Each row of a before or after table is a point. One or more steps were done to the points. Then noise was added and the rows were shuffled. The steps act on columns, c1 being the first. Name the steps. A step turns or swaps two columns, mirrors them in a line or flattens them onto one, adds a multiple of one to another, or multiplies or shifts one. Angles are multiples of 10 degrees, from the lower column toward the higher: turns from -170 to 170, lines from 10 to 170 but not 90. Use the fewest steps. Two steps may share a column if one is a turn and the other turns, adds or multiplies; they go together, in the order done. Otherwise the lowest column goes first.

Before (14 x 2):
[[-44   9]
 [-14   8]
 [ -5 -42]
 [ -5  32]
 [ 30   4]
 [-15 -32]
 [ 58  83]
 [ 45 -44]
 [ 60  16]
 [-18  23]
 [ 30 -40]
 [  5 -21]
 [-63 -22]
 [-15  -2]]
After (14 x 2):
[[ 31 -12]
 [ -9 -14]
 [  1 -15]
 [-11 -44]
 [ 40  30]
 [ 23 -63]
 [ -5  31]
 [-25 -18]
 [ 20   4]
 [ 42  -6]
 [-34  -6]
 [-17  61]
 [ 45  43]
 [-83  58]]
Steps: turn c1 and c2 by 90 degrees

Before (12 x 3):
[[  7 -12   1]
 [ -5   2   1]
 [ -5   3   2]
 [ 24   3  -4]
 [  0  52 -16]
 [  3  14   2]
 [  6  -4  -3]
 [ 13  95  -4]
 [  6   1 -22]
 [  0 -12 -16]
 [  3 -16   0]
 [ -6 -17  -4]]
After (12 x 3):
[[ -5 -16  -1]
 [  2  -8  -3]
 [  0 -13   1]
 [ 26  45 -16]
 [ -7 -11 -16]
 [ 23  -9  -3]
 [-12 -12  -1]
 [ 57  75  -6]
 [ -3   5   3]
 [ -3   5   2]
 [ 10  10   2]
 [  6  -3 -21]]
Steps: turn c1 and c2 by -30 degrees

Before (11 x 4):
[[ -9  61  35 -38]
 [  9 -15  32 -15]
 [ 37  35  54  35]
 [ 33   1  21 -39]
 [ 57 -63 -13  23]
 [-36 -12  49  -7]
 [-14 -39  29  19]
 [-23  16 -31 -11]
 [ 41  50  13  -5]
 [  7 -18  45  25]
 [ 18  20  -1  20]]
After (11 x 4):
[[ 36  37  85  36]
 [ 57 -63 -20  23]
 [ 40  50  21  -6]
 [-36 -12  78  -7]
 [ 10 -16  53 -14]
 [-24  16 -49 -12]
 [ 17  20  -1  20]
 [ -9  62  57 -38]
 [ 33   1  34 -39]
 [  8 -18  72  26]
 [-13 -39  47  18]]
Steps: multiply c3 by 1.6

Before (9 x 8):
[[ -9  84  -6  16  24 -17  47  90]
 [-26  22  30  12 -29 -19  36  -7]
 [ 50  25   7  49 -49  24 -24 -29]
 [-52   5  22  28 -12  35 -49 -58]
 [  1  15   5 -19 -24  -1  15  70]
 [-10 -35 -10  35  34   7  11   3]
 [  6 -48 -69 -60 -66 -45 -15 -26]
 [ -8  24  36 -18 -39 -55 -33 -17]
 [ 28  13  22 -21  30   9  51 -37]]
After (9 x 8):
[[ 50  20  11  50 -49  21 -25 -29]
 [ 27   4  22 -23  36  15  55 -37]
 [-51   1  24  30 -17  36 -49 -59]
 [ -9 -33  -9  39  35   7  13   5]
 [-25  16  32  13 -31 -19  34  -7]
 [ -6   9  36 -18 -39 -55 -35 -19]
 [  5 -29 -68 -58 -67 -45 -14 -25]
 [  0  14   7 -18 -24  -2  15  67]
 [ -8  85  -5  16  26 -18  49  94]]
Steps: add -0.3 times c3 to c2

Before (10 x 9):
[[  6  41   2   7 -42  44   1 -31  11]
 [ 12   9  50 -12  92 -20  -8  15 -50]
 [ 83  14  13  27  -2 -30 -20  -5  -9]
 [ 55 -14  -7  -8  30 -15  15 -55  -1]
 [-10   5  -5 -21   2  38  57  40  40]
 [ 34 -22  81 -43  41  -9 -14   8 -27]
 [ 63  -5  27   6  -1 -25  15 -24 -76]
 [ 20 -58  32  -9  64  -1 -38  15 -63]
 [-60   3  18  12 -32   7  40   7  53]
 [  8  11  24  47 -24  53  57 -16  51]]
After (10 x 9):
[[ 12   6  30  40  92 -20  -8  13 -48]
 [ 35 -24  33  86  41 -11   5   8 -33]
 [ 54 -14  -9   3  28 -14 -14 -55   4]
 [  7  40   7  -4 -40  46   3 -31  10]
 [ 62  -7  23  12  -3 -26 -42 -22 -63]
 [ 19 -58  20  24  66  -1  15  15 -74]
 [-60   3  19   1 -34   6 -18   7  64]
 [ 84  15  27 -11  -1 -33  19  -5 -17]
 [ -9   7 -18  14   3  38 -40  39  59]
 [  7  11  49 -21 -27  51 -38 -16  67]]
Steps: mirror c3 and c4 in the line at 20 degrees; mirror c7 and c9 in the line at 80 degrees

Before (12 x 11):
[[ 15  42   0  19 -49  47   1  26   2  50 -13]
 [-41  38   6  15  26 -82  91  52  43  29  -2]
 [ 78 -22  -5 -65   8 -16 -21  38 -28 -23  41]
 [  9  -1  22  -5 -16  46   9 -28 -34   5 -48]
 [  6  37  18  76  39 -51  94  43 -15  35 -12]
 [ 39  46 -16 -50  22  -1 -42  -2 -23 -50  54]
 [  3  19  30  40 -29  14 -31  45   8   2 -45]
 [ 29   0  49 -25   3  51  -6   4 -10 -27  49]
 [ 63   1 -17 -12 -12  12  -5  -8  24 -48  29]
 [ 56   5   9 -32  49 -16 -30 -13  21   7  42]
 [ 23 -32 -24 -18  -1   0 -46  -2 -21 -20  68]
 [  1  -3 -14  28   5  88   2  50  -7  16 -55]]
After (12 x 11):
[[  8  -3  20   5  19  46   9 -25 -35   5 -45]
 [  6 -32  19  34 -44 -51  95  44 -18 -75 -12]
 [ 31   4  49 -27  -5  51  -7   3 -12  23  50]
 [  1   5 -15  17  -5  87   3  49  -7 -28 -53]
 [-47 -34   5  28 -33 -84  93  51  40 -15  -2]
 [ 62  -5 -17 -48  13  13  -5  -7  22  11  27]
 [ 16 -50   0  51  43  47   0  28  -2 -18 -14]
 [ 74  22  -4 -26  -4 -18 -20  37 -27  63  42]
 [ 39 -42 -18 -50 -29  -1 -42  -2 -23  51  55]
 [  2 -22  30   0  23  16 -32  44   8 -42 -48]
 [ 56   5   9   7 -52 -15 -29 -13  21  30  40]
 [ 24  31 -24 -21   6  -4 -43  -1 -24  16  67]]
Steps: turn c2 and c5 by -170 degrees; turn c4 and c10 by -90 degrees

Before (11 x 12):
[[-75  19  -8  21  18 -11 -43 -24  13 -13  30 -39]
 [ 37  25  36  33  17  65  11  54  24   6 -21 -11]
 [-36 -12  32  49  36  -5 -55 -30 -17   9  48   3]
 [ -4  23 -22 -52  42  53 -24 -10 -49 -15   7  -4]
 [-17  -8  43  16  52 -37 -32 -38  71  10  27   6]
 [ 41  63  70  -4  29  23  -8  61 -19 -10 -39 -19]
 [-35  -7  20  48  23 -47  11 -44   8  52  30 -32]
 [-15  11 -19 -57  43  35 -26  84 -42 -16 -12  35]
 [-17  12 -11  47   8 -43 -47 -49  21   9   7  18]
 [-49 -34  52  22  -7 -12 -34 -47  22  26 -20  -1]
 [-15  42  -2 -66 -17  49 -39  37 -40  11  39  16]]
After (11 x 12):
[[-33 -11  30  50  36  -4 -55 -32 -11  20  48 -23]
 [-17  12   7 -57  43  39 -23  84 -54 -26 -12  13]
 [-37  -8  -7  47  24 -48   9 -42  27  60  30 -30]
 [-17  -6  36  16  51 -37 -32 -38  69  20  24  16]
 [-49 -34  41  25  -7  -9 -32 -47  36  60 -23 -17]
 [-75  17 -31  21  19  -9 -43 -24  23 -34  30 -16]
 [ 41  66  39  -5  31  23  -8  61  16 -73 -42 -61]
 [-17  14   5  48   6 -41 -47 -50   7  -4   8  30]
 [ 36  26  22  34  19  65  13  51  38 -17 -23 -15]
 [-15  41   7 -67 -16  49 -38  36 -37 -30  40  -7]
 [ -4  24 -21 -52  41  53 -25 -11 -48 -39   6 -15]]
Steps: add -1 times c2 to c10; turn c3 and c12 by -40 degrees; turn c9 and c12 by 30 degrees

Before (9 x 14):
[[ -1   0 -12  40  29 -15   7 -33  27  14 -15 -30  12  35]
 [ -3  -5 -24  55  53   0  23 -31  16  27  30  -9  -4  -9]
 [ -6   9 -23   4 -21  51  -1   4  22  15  12 -27  -2  17]
 [  3  -6  20  12 -16  -8  22 -36 -14 -41   0  53  12  11]
 [  1  -8  47  10 -13  24   5 -20  26  29  -2  26  -4 -62]
 [ -9 -18  -5  24 -25 -10 -18   6 -28 -41 -24   9  -5   4]
 [-16  27  31  10  18   3 -95  24 -25  25 -17 -34 -26  33]
 [-91 -12   1  -3 -12  24 -10  30  33   8   3 -14 -16   5]
 [ -2 -16  -9  -2 -32 -10  -1  21 -18  -1   4 -38   4  34]]
After (9 x 14):
[[ -2  -7 -24  53  52  -1  23 -30  14  26  30  -8  -5  -7]
 [ -1   0 -11  40  29 -15   7 -34  29  14 -14 -29  12  25]
 [-90 -11   0  -3 -11  25 -10  30  33   8   2 -14 -15   4]
 [  2  -8  46   9 -14  26   5 -19  26  29  -1  26  -2 -43]
 [  2  -5  20  11 -16  -7  22 -35 -14 -41  -1  53  14  10]
 [-17  27  32  10  18   4 -94  25 -27  25 -19 -34 -28  23]
 [ -3 -16 -10  -1 -32 -11   1  20 -19   0   5 -37   5  23]
 [ -7   9 -24   2 -20  50   0   4  22  12  11 -26   0  10]
 [-10 -17  -5  24 -23 -11 -18   6 -28 -42 -23   9  -7   4]]
Steps: multiply c14 by 0.7

Before (11 x 18):
[[ -2  -6  44 -77   0  22 -38  43  26  27  25 -18 -80  26 -24 -43 -20  -2]
 [-30  48 -26  -6 -20  36  14  -8 -42 -29 -59  14  -4  -1 -35   2  10 -23]
 [ 11  33  -3 -14  66  19 -30  26  22 -12  16  44  -8  32  21 -13 -51 -15]
 [ 40  60 -42 -46  69  49  53  27  24  44   9  55  20  27  17  24  21 -54]
 [  9  46  49 -14   5   3  23 -22   8 -42  17   9 -49   1  27 -30  35  13]
 [ 16 -36 -15 -60  38  -5  20 -44 -48  20 -64  19 -81  29 -15 -24 -39 -43]
 [-48  60 -39 -59  18  70  -1  14 -24   1  -1 -32  14  14 -26  10  17  40]
 [-12 -36  55 -18   6  50 -26  26 -36  32 -62  50 -27 -71   5 -48 -42  43]
 [-30 -34  48  28  69  81  41  31  20  40 -67 -11  10  28 -40   2 -33  38]
 [-11  42  -7   8   0  25  25  20  19 -10  15 -40 -52 -58   6 -15  26  20]
 [ 52  45  60 -24   5  51 -22 -22 -34  40  26  -8 -13  23   6  19  17  32]]
After (11 x 18):
[[ 19 -35 -14 -60  36 -34  17 -44 -51  21 -62 -32 -76  30 -18 -10 -38 -43]
 [ 12  32  -2  -9  62 -11 -29  27  25 -11  16 -25  -6  35  21 -38 -51 -16]
 [  7  48  47 -20   7 -25  22 -22   9 -41  20 -30 -43  -1  29  -1  35  16]
 [-12  42  -9  10  -3  -7  26  22  22  -5  22  -1 -51 -59   4  40  27  16]
 [ 52  43  61 -24   8  20 -23 -23 -33  39  28  22 -14  22   5   1  14  34]
 [-31  47 -21  -5 -17   6  16  -9 -43 -30 -63   2  -4   4 -34 -12  10 -19]
 [ 41  62 -43 -47  67  20  56  25  23  45  12   4  18  29  18 -57  21 -51]
 [-10 -39  55 -19  10  22 -26  26 -34  33 -63 -61 -27 -68   5 -31 -43  42]
 [ -1  -8  46 -76   1  -8 -39  43  28  26  24 -35 -81  24 -23  30 -21   1]
 [-32 -36  45  30  69  50  40  32  21  41 -68   8  11  27 -40  11 -35  39]
 [-50  58 -42 -60  18  40  -1  15 -23  -1   1  20  15  15 -25  26  15  40]]
Steps: shift c6 by -30; turn c12 and c16 by -110 degrees

Before (10 x 20):
[[  3  32   8 -20  19 -10  14 -33 -10  22 -20 -25  -3   5  36 -15  26 -33
    8   2]
 [-33  36 -10   0  17   7 -10 -20 -22  -6 -19   4  -1  -2  25  22  11 -43
   27 -13]
 [ 11  -4  30  -9  37  46  25   0  24 -35 -29 -22  18 -34  32 -19 -15 -38
   12  33]
 [ 12  10 -49  34   7  17 -39 -12 -12  30 -26 -10  14 -15   4  17  17 -36
  -12  -4]
 [  9  22 -18   2  17  -3 -35 -18 -35  13  11 -12 -24  -5  37   7  49 -63
   16  12]
 [-13  -3  -5 -21  -5 -26   5  -2 -29 -22 -31  55  41 -14 -30 -48   8   5
  -15  25]
 [  5  41 -38  15  36  15 -15 -22 -14   2   3  -4  10 -14  21  14  28  -4
   -6   4]
 [ 20  -3   0   8  -1 -27 -18 -16 -31 -25 -28  26  36  14 -13 -95 -20  27
  -14   9]
 [-13   8  10 -13  56  22   7  23  28 -29 -26 -64  18 -41  -1 -12 -39 -22
  -10  13]
 [ -6  25 -41  16   6  21 -26   9 -23  11 -38  -5 -36  10   8  24  25 -31
   -6  24]]
After (10 x 20):
[[-15   8   9 -13  55  21   8  22  12 -12 -27 -65  24 -40  -1 -13 -47   4
  -24  13]
 [ 19  -3   0   7  -1 -27 -18 -15 -35 -13 -30  26  38  14 -16 -98 -10  22
   19   7]
 [  5  41 -38  15  37  16 -13 -23  -2  -4   3  -1   9 -14  21  14  31   1
   -5   2]
 [ 12  -3  30  -8  38  45  22   0  21 -12 -31 -22  28 -35  32 -21 -22 -24
  -31  33]
 [-32  34 -10  -2  17   7 -11 -21 -18  -1 -20   4   1  -1  24  24  18 -39
  -33 -13]
 [ -6  23 -42  16   5  22 -26   9 -14  11 -38  -4 -34  10   6  23  32  -5
  -33  25]
 [ 12  10 -47  34   5  20 -38 -12  -7   0 -24  -9   3 -16   5  18  20  -1
  -38  -5]
 [-13  -3  -4 -20  -3 -26   4  -2 -25 -17 -29  56  43 -15 -29 -48  16  17
   -2  26]
 [  3  31   8 -18  21 -10  14 -33  -1   2 -19 -24 -10   4  36 -16  27 -20
  -26   2]
 [  8  24 -21   0  17  -4 -34 -20 -15  11  11 -12 -28  -7  35   6  57 -37
  -55  11]]
Steps: turn c9 and c17 by -20 degrees; flatten c10 and c13 onto the line at 110 degrees; turn c18 and c19 by 70 degrees

Before (10 x 24):
[[-48 -31 -19   8  18 -21  38 -40  -1 -27   9  46 -30   5 -21  46  -8  45
   27 -42 -66 -46  17  67]
 [-51  14 -26   9 -27  28  52 -27  66 -23 -40  72   7  30 -11  60  28  67
    4 -45 -31 -44 -21 -12]
 [ 37  -3  -1  25  31 -56   7  12 -19 -62  14 -63 -30  -6  52  14   3 -22
   25  -2 -17  68 -36  14]
 [ 45  42  17  59   1  32  31 -17  26  19 -52  40  29  21 -54  -6  60  34
  -14 -28  -8 -40  86 -51]
 [ 22  -5 -13 -26  41  -2   4  34 -48 -45  31 -26  35 -34  31   6 -21 -35
  -14  14  11  18   0   8]
 [ 44  27  30   7  47  -4 -35  46 -20  30  28 -24  15 -25  37  28   4 -29
   24  49  -3  53 -12 -14]
 [ 23  31  79  31 -30  44  19  57 -68  43   7  65  46 -26  33 -58  56  38
  -24  20  23 -51  40 -45]
 [ 86 -13  -3  -2  48  -7  -7  -4 -31 -43  17 -44 -27  -6  58   9 -26 -24
    9  87   0  37 -27  26]
 [ 41 -20   7  12  41 -60  22 -22 -56 -34  -3 -31  31 -46  55  43 -35 -18
   40  46  -1  26 -21  10]
 [ 49 -30  41  10 -26  19 -37  33 -65   2   3  -6  24 -53  -3 -29  37  -1
    3  60   1  -1  16 -73]]
After (10 x 24):
[[ 18 -20   5  12  41 -60  42 -19 -55 -36  -2 -32  32 -45  53  42 -34 -18
   41  46  -2   0 -20  11]
 [ 71 -12  -3  -2  47  -9  50  -6 -32 -42  17 -45 -28  -6  59   8 -27 -25
    8  88   2  -1 -26  30]
 [ 62 -31  40   9 -25  19   4  34 -65   2   1  -7  23 -52  -2 -29  37  -3
    4  59   2   1  16 -74]
 [-62 -30 -18   7  17 -21  -1 -43  -1 -27   9  46 -28   3 -21  46  -9  44
   27 -42 -67  -1  18  67]
 [ 56  27  31   5  45  -4   3  45 -21  29  30 -25  17 -25  36  28   5 -28
   26  49  -4  -1 -13 -14]
 [-73  12 -26  10 -26  27   9 -28  63 -24 -40  71   7  28 -12  61  28  67
    3 -48 -31  -3 -20 -11]
 [  7  32  79  30 -29  46  30  59 -67  43   7  66  47 -25  34 -58  56  39
  -22  20  23  -2  38 -46]
 [ 14  -5 -14 -28  42  -1  17  34 -48 -45  29 -28  34 -36  30   8 -20 -36
  -14  14  11  -1  -1   6]
 [ 23  -2   0  26  32 -56  29  10 -19 -62  13 -64 -32  -3  52  15   3 -24
   25  -1 -16   1 -35  12]
 [ 12  41  18  60  -1  32  53 -17  25  19 -51  42  30  22 -54  -6  60  36
  -13 -25  -7   0  85 -52]]
Steps: turn c1 and c7 by 40 degrees; multiply c22 by 0

Before (8 x 32):
[[ 12  -6 -18   7  -7  -9 -38   5  47 -12  48  31 -18 -46 -20  25 -34  13
   -6  -8 -41   0  23  -2  -3  15  17  37  -6  -2   4  49]
 [ -3   2  11  11 -39  19 -12 -18  55 -29  29 -43  10 -13 -10  41 -23  16
   30   2  10   3   5 -35  56  11  25 -38 -24  24  21  21]
 [-14  12 -25 -11 -11  11 -35  -9  35 -22  48 -50 -30   2 -10 -22  55 -42
   10  10 -19  -6  31  12 -11 -32  -4   4   1 -10  12   7]
 [ 28  46 -11 -34 -70  46 -85  -5 -13  27 -65   0 -54  49  75 -20  49 -95
   19 -37  19 -49 -79  66  29 -18  -3  10 -26 -44 -21 -47]
 [  1 -20   4   2 -32 -25 -10  14  39   0  21 -38  16 -53 -44 -30   6  -4
   11  -7   2  -4   2 -23  -5  14  13  10  11  18 -30 -71]
 [  4 -11  -1  -9 -62  34   5 -27   3 -13  57 -63   0  -4  -4  41  15 -23
   11  11   0 -18   7 -39   8  -1 -22  28  -1 -30 -21  32]
 [ 16 -23   2  15 -13 -20 -14  -3  13 -29  30 -46  -8  46 -18  56  10 -11
    8  44  -8   2   7 -24 -11   5  -9 -15   8   0  20  -6]
 [-31  21  -8  16 -42  11  -1 -36  -1  35   7  -7 -20  30 -35  39  22   5
    5   9  21 -10   2 -13 -13  -4  34  24  -6  34  -2   8]]
After (8 x 32):
[[-13  14 -24  -7 -13  12 -35 -10  36 -24  46 -51 -30  -2  -9 -23  53 -40
    9   9 -20  13  26  12   7 -35  -5   3  -2  13  13   4]
 [ 15 -23   2  14 -15 -24 -13  -2  14 -27  28 -45 -10  43 -20  54  12 -13
    8  45  -9   6   6 -23  11   4 -11 -14  12  -4  21   5]
 [  2 -16   4  -1 -29 -23 -12  17  41  -2  23 -38  17 -51 -41 -30   9  -3
   12  -9   1   4   1 -22   3  15  10   7  10 -73 -27  20]
 [-33  20  -8  17 -42   7  -2 -36  -2  37   7  -7 -21  32 -36  40  23   3
    5  11  20  13   5 -14   6  -2  34  24  -6 -10  -4 -32]
 [  6  -9  -3  -8 -62  36   1 -27   6 -13  56 -63   3  -5  -4  41  17 -24
   13   9   2  10   7 -38 -18   0 -19  29   1  41 -22  10]
 [ 27  46 -12 -35 -70  46 -84  -4 -14  30 -65  -2 -53  50  77 -17  52 -96
   16 -35  17  30 -79  65 -49 -19  -4  11 -24 -16 -22  65]
 [ 13  -8 -17  12 -10 -11 -35   6  46 -11  46  32 -19 -44 -22  18 -34  14
   -7  -9 -40   1  23  -3   1  10  19  37  -7  42   5 -25]
 [ -4   3  12   8 -39  20 -15 -22  55 -33  31 -42  12 -12 -11  40 -23  16
   34   0  11 -32   4 -34 -47  14  21 -37 -24   5  19 -31]]
Steps: turn c22 and c25 by 150 degrees; turn c30 and c32 by -120 degrees
